Each row of a before or after table is a point. The points were changed in one or more steps. Then noise was added and the rows were shuffled. The steps act on columns, c1 being the first. Write out the steps. A step turns or swaps two columns, mirrors them in a line or flattens them onto one, adds a multiple of one to another, or multiplies or shifts one. Angles are multiples of 10 degrees, from the lower column toward the higher: turns from -170 to 170, lines from 10 to 170 but not 90. Use the fewest steps. Two steps may share a column if one is a turn and the other turns, adds or multiplies; they go together, in the order done. Otherwise the lowest column goes first.

Before (9 x 2):
[[-21 -12]
 [-34 -19]
 [  8 -25]
 [ 44  23]
 [-29  14]
 [ 55  52]
 [-53  18]
 [  9  19]
 [  2 -20]]
After, 9 rows:
[[ 11   1]
 [  7  -2]
 [  0  -3]
 [-30   1]
 [ 43   1]
 [ 54   0]
 [-21  -2]
 [-37  -2]
 [-53  -2]]
Steps: multiply c2 by 0

Before (11 x 8):
[[-19 -45  25 -13 -18  50   2  -2]
 [ 30   0  12 -35  25 -15   3  17]
 [ -2  21 -10  36  -9 -14   6 -23]
 [ -2 -36 -14 -31  -2  31  20  10]
 [ 17  16 -24  31  -3  16  69 -69]
 [ 41  26   1   1  21  15   4  28]
 [ 14  -1 -27  45 -23   4  62 -32]
 [-24 -52  10  -9  21  49   2  -4]
 [ 17  31  -4 -11  44 -20  16  47]
 [ 38  15 -29 -14  34  -8 -13  25]
 [  0 -67  19   8   6  31   7  -3]]
After (11 x 8):
[[ -4 -15 -27  14  24  -8 -26 -49]
 [  1 -14  -3  -2   7  17  -8 -55]
 [-16 -29 -13 -17 -10  31  15  23]
 [  4  33 -13  48  -2 -15   2   0]
 [-22 -25  11 -19   6  49 -11  45]
 [-26  69 -20  54 -37  13  42   4]
 [ 24 -28  -4  -3   6 -21  -7 -46]
 [-47 -32  20 -14  -2  25   2  37]
 [-24  26 -26  71 -42   4  48   1]
 [-19 -19  25 -35 -10  53  10  36]
 [-13 -17  10 -46   9 -12  -8 -24]]
Steps: turn c2 and c8 by 60 degrees; turn c1 and c8 by -130 degrees; add -1 times c3 to c4; flatten c5 and c7 onto the line at 130 degrees

Before, 12 rows:
[[ 11   5  54  22   6   2 -50  -2 -24  38  10 -34]
 [ 18 -32  33  28  36  15 -19 -17 -31  30 -18  20]
 [ 13 -25   2  10  36 -57   2 -56   8  -7  31  13]
 [ 33  -4 -35 -15 -22 -41 -22 -27  -2  13 -23 -21]
 [-51  27   7   9  44 -10  10 -22   0 -10  41  15]
 [ 35  11   3 -15 -11 -46  -8   3 -45  27   5  -1]
 [-17  -6  65  30 -23 -15  -9  14   3   7 -31  -7]
 [-12 -49 -12 -26 -40   1 -22  -5 -17  -3  19  62]
 [ 33   8  62 -24   9 -15 -34 -29  -8  24 -17 -23]
 [ 33 -32   5   0  13  12 -34  18 -17 -16   6  -3]
 [-15  40  14  25  17 -12  48 -49 -42 -15  43 -15]
 [ 18  -9 -17 -15 -44 -19  22 -12  13  23  16  40]]
After:
[[ -15   -3  -22   11   54  -61    1  -55   -4   -6   31  -31]
 [  -6   63  -31  -24   24  -17  -34  -32   15   22  -17    3]
 [  56   -3   14    8   67   -5    7  -20   -9  -14   43  -49]
 [ -33    2  -32   -5   30   18  -35   19   -7  -16    8  -19]
 [  37   29  -45   35   -4  -12  -10   19    5    6  -32   38]
 [ -26   27    7  -16    8  -44   -9    1  -33   28    7  -38]
 [  31   24   19   21   37  -10   48  -51  -24  -19   44 -102]
 [ -16  -39  -29  -27  -21   -1  -22   -6  -51   -4   17   10]
 [ -14   15  -44   30   54   16  -25  -17  -37   29  -15   19]
 [ -26   -9    6  -13  -27  -19   19  -16  -20   22   17   20]
 [ -45   -9   18  -16   -5  -39  -19  -27   14   14  -29   13]
 [  14   43  -33   23   29    3  -49    0    1   37    6  -62]]
Steps: turn c2 and c3 by 130 degrees; turn c1 and c2 by 150 degrees; shift c5 by 20; turn c9 and c12 by 40 degrees; add -1.5 times c11 to c12

Before (11 x 24):
[[ 19   5   0  -7  -4 -23  11   1  31   7  13 -44  10 -28  50 -26 -10   3
    4   9  36 -15   2  28]
 [  2  -9  27 -44  13 -24 -14  11  18 -33  -2 -36   6  17  22  33  27  -7
  -13  11  19   9  13 -26]
 [ 10 -33 -26  28  33  35 -17   8  -3 -22 -54  -1  11  -8  -7 -17   3   3
   -8   9   9  47 -57   3]
 [-49  39  10 -33 -38  -2  15  10 -41  -1  21 -40  24 -25 -27 -39  28  23
  -72  18 -11 -32 -21  24]
 [-46   7 -25  27 -37  33 -24   3 -12 -15 -37 -22 -43  23  21  17 -23  18
    1  -5  35  14   5  28]
 [-12 -20   0 -43 -39  -5  -7 -23 -21  19 -44 -36  21 -22  46  25  -7  16
    6  37  -2  -5  13 -18]
 [-51  27 -43 -13  33  53 -18 -24  -4   5  12  31 -19 -29  -8 -10 -21  11
  -12 -13 -28  -5 -46  23]
 [  2  17 -53  26  30 -10  26 -48 -13  17  22  41 -35  18 -19 -22  10 -14
    3 -34  11   1 -28 -10]
 [-27 -14 -58 -34 -19 -11 -12  23 -22 -26  16  20  31  24 -32  34 -38   4
  -74  37 -19  23  17 -30]
 [-48  49   3   1  44   6  -2 -44   9 -10   8 -29 -46  26  55  14 -21  15
    7  26  -5   2  27  19]
 [  2  11  20  31  27 -30 -22  21  -8 -21 -37  -1  -4  24  24 -23  26  -2
  -32  -6 -21  39  31 -17]]
After (11 x 24):
[[  -3   19  -53   37   28  -11   28  -49  -40    7   51   -9  -36   15
   -17  -23   11   -7    4  -35   11    1  -28  -11]
 [   3  -10   28  -35    9  -22  -12   12   43  -30  -23   20    5   18
    23   37   30  -27  -13   11   17   10   12   -7]
 [ -50   40    6  -20  -35   -5   17   11   14   -7   39  -82   25  -28
   -28  -37   30   25  -72   17  -12  -34  -21   21]
 [ -46    9  -25   34  -41   30  -27   -1   12    1  -80    1  -45   23
    24   19  -22   26    3   -6   38   17    6   17]
 [ -24  -15  -57  -27  -20   -9  -15   26  -29  -31   14  -42   34   26
   -31   34  -38  -29  -73   39  -17   21   17    4]
 [ -52   28  -40   -3   34   52  -17  -25  -29    1   28    2  -23  -27
    -7   -9  -19   20  -11  -13  -29   -4  -46    9]
 [ -13  -18   -1  -38  -37   -8   -8  -23   21   36  -71   10   20  -20
    45   24   -4  -20    5   36   -4   -5   12   19]
 [   2    9   20   41   27  -29  -20   22   -4   -9  -84   21   -2   26
    25  -25   26  -19  -35   -5  -19   35   30   -5]
 [  11  -32  -27   38   33   34  -14   11   -2   -5 -118   -9   12  -11
    -7  -19    4    2   -8   12    8   49  -59    2]
 [ -49   50    1   13   43    9   -4  -44   30  -13    9   47  -45   25
    54   11  -20   19    5   24   -6    6   25   17]
 [  19    5   -2    3   -6  -22   13    1   55    3   27   54   10  -28
    52  -25   -9   29    5   11   37  -15    0    2]]
Steps: shift c4 by 10; turn c9 and c12 by 60 degrees; add 1 times c15 to c12; turn c10 and c11 by 20 degrees; multiply c11 by 2; swap c18 and c24

Before (9 x 64):
[[ 38  -3   3   0 -33 -43 -42   0   4  10  51   0 -21 -31  -2  61   8  41
   32 -42  -8  79 -13   7 -30  29  35   5 -45  42 -33  21  -2 -30   7  34
   -5  32  12 -31 -26  24 -18  39   5 -50 -35 -31  -5  22 -47  24 -40  14
   16  -4  23 -23 -24  15  -2 -52   1   7]
 [  1  -8  -5 -41  -3  25   0 -13 -51 -19 -48  24  51 -55  44 -26  -5  23
   -8  10 -20  42   3 -48 -14  10  14  42 -69  23 -19 -13  19  -9   0  -7
    6 -10 -33  23  14  28  -6  34 -17  25 -42   3 -15 -14  22  17  32  28
  -15 -21   9  28 -26   2  13  47   7  48]
 [  1 -15 -19   1 -35   9 -15  30   6  -1  10 -18   4  41   9 -69 -12   4
  -10  10  -6 -10 -17  48  25   8  18  -7  47 -27   1 -23   8 -22  17 -14
   32  -7  34  11  15 -29   2   2  -5  30  30 -16  15   8  -8  10 -26  15
   -8  39  -3 -25  34 -35  12 -30  29   4]
 [  3 -11   9  -8 -29 -43  -1  63   2  -6  24  -5  28   7 -32 -28  12  -4
   -7  44  -7  -6  31  50   5 -17  48 -17  30 -17 -24 -36  22  15   2   2
   26  -1   3  11  12 -35  14  -9 -22  56  37 -17  -5  23   2 -13  13 -16
    2  60   4  -4   8 -69  -2 -30  14   1]
 [ 13   2 -21 -11  -1  10   4  -1 -60  14 -10  11  28 -56  29 -25   8  34
  -23  -7 -11  60  17 -67  33 -24  -6  20 -64  52   1 -25   1  -6 -19 -10
    7  23 -55  27  -2  26   3  26 -15  10 -31 -27  -1   0  24 -24   9  -2
  -16 -34 -35  16 -16 -24 -18  70  27  14]
 [ 45   2   9  19 -20 -16 -30  37  -4  -9  42 -10   7 -13 -38  39  16  -7
   28 -55 -35  52 -40 -13 -33  17 -27  27 -13  22 -37  57   4 -18 -10   7
   -1  -1 -11   3   7  34 -13  14   5 -18 -27  -8 -21 -14 -40  42 -16  39
    5 -13  59 -21 -37  18  -8 -30  13  -1]
 [ 17  -4   7 -21   6 -29  18  15  -3  32   9 -19  18  47   8 -49   3 -12
  -18  10   2 -22  10  30 -25 -14  30  -8  43 -22   1 -51  17 -37  23 -21
   26  -1  62  -7  30 -15  21 -10  -9  39  20  -3  -9  -3  -1  13  17  22
  -24  54 -17  10  21 -54   8  -5  34 -25]
 [ 42  -9 -18 -22 -24  24  20 -16 -20  19 -39   6  18 -82  28 -29 -18  26
    0 -16  -9  38  36 -30  32 -17  11  21 -62  52  -1 -46  -9 -22  -5   8
  -37 -29 -40   5   0  16  17  38 -12   1 -30   3 -14 -31  20  10  26   4
  -41 -38 -20  50 -26  16 -13  69  -3  35]
 [ -2  -3 -16  17   1 -25  27  31 -11  14   4 -33  23   8  11 -41 -19  25
   18  18   9 -27  33  40  -9   0  16 -20  42   2   5 -49  -8 -21  26 -32
   38  -6  25  27  30  -1  13  -8  14  75  42  19 -29  18  -5  12   6  -7
  -28  54 -18  -9  24 -35  21 -33  17   4]]
After (9 x 64):
[[  -4  -10   -7  -38   -1   24    0  -31  -51  -20  -47   26   52  -58
   -31  -25   -7   19   -8    5   25   41    2  -48  -19   11   16   40
   -67   23  -18  -14   17   -9    0   -9    7  -11  -31   27   14   82
    -6  -40  -18   26  -42    4  -16  -14   24   16   29  -16  -24  -21
    12   29  -24    1   11   43    5   47]
 [  39   -3    5    2  -36  -43  -37    4    4   11   49    1  -24  -32
     0   63    9   43   34  -14    4   79  -12    6  -30   30   35    3
   -45   44  -34   20   -1  -31    6   31   -3   31   14  -33  -26   76
   -18   60    8  -50  -36  -29   -6   20  -46   25  -40   16  -12   -4
    24  -21  -26   18   -7   29    0    5]
 [  -1   -4  -16   16    0  -24   26    0  -13   14    5  -36   24    7
   -20  -41  -20   24   16    7  -32  -27   33   39   -7    0   18  -20
    43    4    4  -47  -11  -21   28  -33   38   -6   24   28   27   -2
    13   27   12   76   43   19  -28   21   -4   14    2  -29   10   54
   -21  -16   21  -36   20  -15   17    3]
 [   3  -16  -17    4  -37    8  -15   12    9    3   11  -21    1   39
   -23  -71  -13    8  -11    2  -20  -11  -18   48   27   11   17   -3
    51  -29    2  -24   10  -23   18  -16   32   -6   31    8   16  -90
     4   29   -5   28   30  -15   14    7   -7   10  -30   -8  -15   38
     0  -27   33  -34   11   -3   31    8]
 [  18   -1    6  -21    7  -31   20   -2   -4   31   12  -19   23   46
   -12  -50    3  -12  -18    8  -15  -23   12   29  -25  -14   30   -8
    42  -21    0  -48   17  -36   25  -24   23   -5   60   -6   25  -47
    24    3  -11   42   22   -2   -8   -5   -2   12   16  -25  -22   52
   -16    9   20  -55    5  -12   34  -26]
 [  42    3    9   20  -20  -13  -29   63   -4  -10   41  -11    7  -13
   -13   36   14   -4   26  -25   -5   52  -42  -16  -30   18  -25   28
   -10   19  -35   56    2  -20  -11    8   -6   -1   -8    2   10  103
   -12   33    5  -20  -30   -5  -23  -15  -38   45  -17    4  -38  -14
    61  -21  -36   21   -8   12   13   -3]
 [  44   -8  -15  -23  -24   22   23  -21  -21   18  -44    5   19  -79
   -18  -29  -20   23    2   -7   17   39   36  -27   30  -16   12   22
   -59   53   -1  -46   -7  -23   -4    9  -37  -26  -41    3    0   48
    21  -67  -12    1  -31    3  -14  -32   18    9   28  -38   -6  -36
   -19   53  -28   20  -12   49   -3   35]
 [   5   -9   12   -9  -27  -46    0   57    1   -3   26   -5   28    5
   -12  -29   13   -6   -8   19  -43   -8   30   49    5  -16   48  -15
    31  -18  -27  -36   21   14    1    2   21    0    4    9   14 -105
    11   29  -18   57   36  -19   -3   24    2  -13   14    3   16   60
     4   -6    6  -70   -4  -15   14    2]
 [  11    1  -22  -15    0   11    3  -19  -61   12  -12    9   27  -51
   -22  -24    7   35  -23   -1    7   60   18  -67   32  -21   -3   20
   -65   52    3  -24    2   -5  -17  -12    5   23  -55   29   -2   77
     1  -68  -12   10  -32  -25   -2    1   25  -24   12  -16    6  -33
   -33   17  -16  -26  -19   39   26   14]]
Steps: turn c8 and c21 by -130 degrees; turn c8 and c15 by 130 degrees; multiply c20 by 0.4; multiply c42 by 3; turn c44 and c62 by 80 degrees; turn c54 and c55 by -90 degrees
